Every row gives one point. To make a cloud, some directions were put in groups of two or more. Within a group, all points are equally far from the middle, so they leave a hole (a ring in 2 directions, a hollow ball in 3). The other directions are filled evenly. Then the cloud was stretched, turned, moved and blurred a little. How many holes are there, and how many directions does each take, smallest first?
In the rows, 128 means zero.

Cloud (15 x 2):
[[123 151]
 [ 99 139]
 [152 125]
 [119 171]
 [132 173]
 [106 174]
 [166  88]
 [151 125]
 [179 130]
 [ 86  98]
 [124 103]
 [171 143]
 [152 141]
 [ 61 111]
 [166 134]]
Holes: 0

Cloud (20 x 3):
[[ 88 143  85]
 [130 123 135]
 [108 103 112]
 [190 120 135]
 [183 152 131]
 [128 121 129]
 [111  86 134]
 [187 151 112]
 [166 182  98]
 [ 98 151 106]
 [162 101 110]
 [147 100  99]
 [187 153 127]
 [104 140 100]
 [188 136 146]
 [178 192 115]
 [130 167 142]
 [179 104 113]
 [141 119 122]
 [ 86 131 124]]
Holes: 0

Cloud, 28 rows:
[[120  66 131 151]
 [117 103 126 102]
 [111 105 161 139]
 [132  61 130 114]
 [ 76 144 133 144]
 [135 157 176 122]
 [186  89 121 175]
 [176 111 101 111]
 [162 120 108 102]
 [115  74 115 151]
 [142 181 108 130]
 [145  60 155 146]
 [146  75  80 159]
 [117 124 139  96]
 [133  93 164 150]
 [125  60 102 133]
 [126 148  89 126]
 [162 151 114 155]
 [147  93  87 111]
 [156 130 168 141]
 [173 141 136 151]
 [165 102 161 158]
 [140 169 161 106]
 [131  74  86 131]
 [123  94 150 113]
 [173  86  81 160]
 [142  92 166 133]
 [145 107 124  93]]
Holes: 1 (3)

Cloud (81 x 8):
[[120  79  91  77 152  92 116 156]
 [ 91 107  74 149 107 122 128 180]
 [135 102 131 131 140 148  55 152]
 [ 88 116  82  73 114 115 180 167]
 [106 102 155 135 167 121  90 110]
 [112  60  99  85 140 134  88 125]
 [111  47 105  70 107 140 112 125]
 [167 124  63 148 161 121 117  75]
 [ 86 155  68 160  97 113 162 125]
 [152 110  88 141 122  88 120 124]
 [101  94 152 107 179  99 139 158]
 [145 100 111  79 156 150 114 135]
 [142 143  99 105 105 140 155  86]
 [131 101 120 117 140  73 150 146]
 [148  94 161  86 159 160 117 104]
 [143 161 149 131 200 112 112 167]
 [141 122 123  99  75 149 128 101]
 [134 135  57  89 154 160 122 194]
 [139  80 118  63  92 141 155 192]
 [ 92 129 126  94 122  76 167 128]
 [139 123  98  84  97 105 186 140]
 [ 98 125 117 112 111  71 178 144]
 [110  87 158  93 125 121 148 129]
 [172  97 160  91 162 142  73 129]
 [102  79  86 127  73 141 163 122]
 [140 112  85 102 138 143 168 193]
 [119  69 140  82 111 158 134 124]
 [115 115 142 157 142 170 135 117]
 [114 122  90 145 175 155 115 159]
 [106 103 126 120 153 180  91 104]
 [110 122 100  96 174 129 113 195]
 [128  91 127  89 143 100  99 162]
 [142 176 135  99 147 112 124 127]
 [133  80 143 100 180 124 151 137]
 [130 135 111 117  92 163 133 127]
 [150 118  76 134 161 151 153 136]
 [142 124  85 113 149  79 148 167]
 [104 127 142  66 120 158 171 135]
 [182 119 160 146 158 109 108  98]
 [110  67  90  96  98 106 115  92]
 [134 110  80 155 148 151 142  74]
 [ 91  54 106  90 109 128 132 115]
 [119 147  97 106 132 120 171 199]
 [147 142  77 128 147 154 182 171]
 [105  85 122 105 108 135  79  69]
 [139 126 145  98 178 161  92 153]
 [124 139 121 114 144 110 107 115]
 [117 129 128 105 169  76 177 120]
 [120 142  88 158 112 159 131 121]
 [142 125 134 103 109 136  92 108]
 [113 104 102 134 133 122 155 178]
 [101 103 116 170 102 131 150 145]
 [132  77 114 120 139 168  94 118]
 [118 163  56 147 100 105 135 109]
 [161 107  99 115 165 108 163 115]
 [144 125 138 126  92 135 159 128]
 [131 137  87  79 153 156  89 109]
 [141 108 136 115 159 114 109 135]
 [142 118  88  73 113  99 140 146]
 [122  80  95  96 130 149 128  92]
 [133 141 133 116 141 139 108 139]
 [144 137 134 111 157 150 134 179]
 [123 117 117  69 123 121 127 201]
 [166  86 134  99 190 133 124 103]
 [130 131 111  68 115 117 201 175]
 [ 72 127  97 119 137 154 130 156]
 [129 135 120  64 142 110 119 121]
 [149  88 112 101 152 186 108 176]
 [134  67  70 151 143 129 129 179]
 [142 109 110  77 157 102 155 162]
 [ 86 101 157 120 151  96 144 141]
 [ 94  81 155 107 115 121 189 141]
 [157 115 107  87 108  87 185 118]
 [127  99  64  73  60 163 165 164]
 [130 111  78  90 117 146 100 159]
 [126 131 111  96 146 158 113 101]
 [115 133  98  82 154  83 182 132]
 [115 123  68 140 132 151 205 117]
 [ 82 143 113 128 115  54 142 105]
 [135 132  96  96  87 109 163 149]
 [108 113 120  93  84 121 162 156]]
Holes: 0
